Each row is a point. Two turns around zero, p and q, are shown by what they do to some points. Where does a point land after both, in the order given? Backwards means that the second turn is done in reverse. Each puzzle has new turns, and all numbers are rounded.
(in the rows, 128 means zero)

Turn p:
[108 137 144] -> [125 147 109]
[161 149 127] -> [159 104 125]
[122 144 116] -> [122 115 113]
[ 98 150 122] -> [109 129  95]
[111 124 119] -> [109 130 125]
[168  63 140] -> [144 142 202]
Turn q:
[162 120 147] -> [116 162 144]
[ 90 164 101] -> [122  72 113]
[155  98 122] -> [130 166 114]
[131 105 142] -> [146 148 134]
[102 152 127] -> [128  93 134]
Where do these land?
q, then p: [136 102 128] -> [140 107 115]
p, then q: [128 123 107] -> [150 129 130]
q, then p backwards: [189 144 158] -> [ 92  68 131]
p, then q: [ 99 141 120] -> [135 105 105]
q, then p backwards: [ 89 131 128] -> [161 147 117]

Turn p:
[147 108  81 145] -> [151 137 124  77]
[161 130 168 149] -> [150  81 137 147]
[136 108 166 101] -> [125 120 171 154]
[110 127 111 148] -> [113 127 109 107]
[ 89 154 119  91] -> [101 173 114 154]
[125 142 124 134] -> [129 129 112 131]
Turn q:
[131 117 105 117] -> [134 153 120 134]
[139 105 151 159] -> [126 120 173 124]
[114  98 144 137] -> [155 123 154 128]
[109 141 140 144] -> [129 100 130 140]
[144 187 111  64] -> [102 136  48  98]
[131 121 117 147] -> [122 135 142 144]
Where do these land?
p, then q: [ 70 148 149 136] -> [157 114 122 184]
p, then q: [132 142 125 108] -> [105 120 129 135]
p, then q backwards: [160  99  95 108] -> [139  77 145 110]
p, then q backwards: [117 125 153 123] -> [129 137 125 154]
q, then p: [161 126 118 165] -> [ 89 110 115 151]

Turn p:
[127 225 140 131 140 117] -> [ 99 131  61  67 103 137]
[139 114 116 130 115 139] -> [117 129 145 140 135 115]
[132 111 113 133 138 114] -> [141 142 137 129 148 126]
[150 141 139 128 140 133] -> [121 133 101 137 128 120]
[119 111 129 111 136 115] -> [145 119 133 134 143 144]
[116 112 117 129  80 122] -> [125 102 170 115 129 111]
[139 110 140 114 134 147] -> [125 121 126 161 128 131]
[119 112 142 146 131 122] -> [153 133 135 132 116 122]
[112 116 115 130 139 142] -> [127 143 145 136 125 145]
Turn q:
[138 128 159 158 133 131] -> [145 133 128 134 101 159]
[116 149 133 122 124 108] -> [102 148 130 130 129 132]
[145 132 137 140 111 143] -> [154 144 130 125 117 128]
[120 122 132  97 138 121] -> [105 117 113 132 124 110]
[129 112 125 158  87 121] -> [161 153 119 145 153 144]
[102 110  87 111 129 154] -> [130 101 117  99 167 108]
[145 142 123 110 173 118] -> [100 102 157 132 105 116]
Where do these land?
q, then p: [151 122 131 106 122  94] -> [151 144 133  99 113 109]
q, then p: [150 109 114 132 114 160] -> [132 125 109 141 162 104]
q, then p: [127 135 113 151 119 152] -> [117 118 102 149 138 131]
q, then p: [149 132 157 127 120 100] -> [120 135 136 102 102 103]
p, then q: [105 164  98 126 160 152] -> [117 145 120  68 133 114]
p, then q: [123 110 119 122 151 129] -> [138 126 144 112 110 137]
p, then q: [131 123 159 153 140 119] -> [142 147 153 149 136 114]
p, then q: [ 93 131 106 115  99 118] -> [125 117  86 125 101 114]
q, then p: [123 127 154 121 127 128] -> [112 127 145 115 129 125]

Turn p:
[110 172 139 147 115 102 101 151] -> [155 115 171 105 139 111 104 153]
[119 119 151 120 108 136 111 143] -> [127 134 132 142 133  91 125 137]
[176 136  99 114 101  87 109 144] -> [102 163 125  71 146 129 115 156]
[139 124 127 138 150 124 115  92] -> [121 141 141 143 111 162 135 137]
[142 111 166 112 173 182 163 139] -> [156 148 109 159 113 117 175  70]
[123  81 142 132 109 107 149 163] -> [124 143 101 145 174 108  99 112]
[140 144 152 129 108 111 140  96] -> [131 145 129 125  92 132  93 130]
[113 128  96 155 147 176 137  93] -> [102  84 139 146 104 159 155 103]
[ 92 137  80 104 141 127 127 131] -> [133  82 104 114 140 143 150 154]
Turn q:
[148 132 117 165  99 105 111 136] -> [131 117 106 110  90 149  99 125]
[141 162 135 142  95 113 113 147] -> [122  95 121 128 109 168 112 120]
[ 75  95 150  99 158 136 128 130] -> [127 146 134 148 146  88 178  96]
[155 162  82 162  99 133  83 122] -> [144 122  89  86 114 187 111 152]
[116 126 139 105 129 169 161 151] -> [114 134 130 165 176 120 122 119]
[123  92 179 114 168 158 146 122] -> [127 157 146 187 133  87 152 138]
[156 132  85 156 120  96 119 150] -> [161 115 115  92 110 140  85 122]
[134 129 135  90 179 108 118 108] -> [158 119 168 122 132 103 165 148]
[146 140 118 115 133 124 114  89] -> [127 124 137 104 124 132 144 167]
[113  94 140 104 112 130 152 125] -> [ 98 124 123 138 140  87 130 118]
[103 145 127 155 116 136 164 127] -> [ 98 154 142 127 136 147 107 104]
Where do these land?
q, then p backwards: [116 115 154 129 142 105 101 116] -> [133 146 139 111 140 167 122 117]
p, then q: [135 101  96 170  79 141 136 133] -> [123 155 126 112 119 111 191  99]
p, then q: [148 152 109 159 111  94 166 138] -> [136 114 113 127 144 122 185 163]
q, then p backwards: [130 144 135  98 131 115 100  89] -> [124 152  96 110 142 147  93 126]
q, then p: [120 105 160  98 170 158 126  98] -> [173 129 135 106 147 143  91  88]
q, then p: [171 146 118 159  91 121 138 166] -> [ 78 128 157 147 139 109 161 157]
p, then q backwards: [102 136 131 128 160 155 104 114] -> [135 144 166 108 149 123 103 127]
q, then p: [ 88 122 153 103 129 154 129 125] -> [152 103 124 138 123 163 110 102]
p, then q backwards: [143 131  95 108 141 109 152 173] -> [104 129  69 111 122 139 109 131]
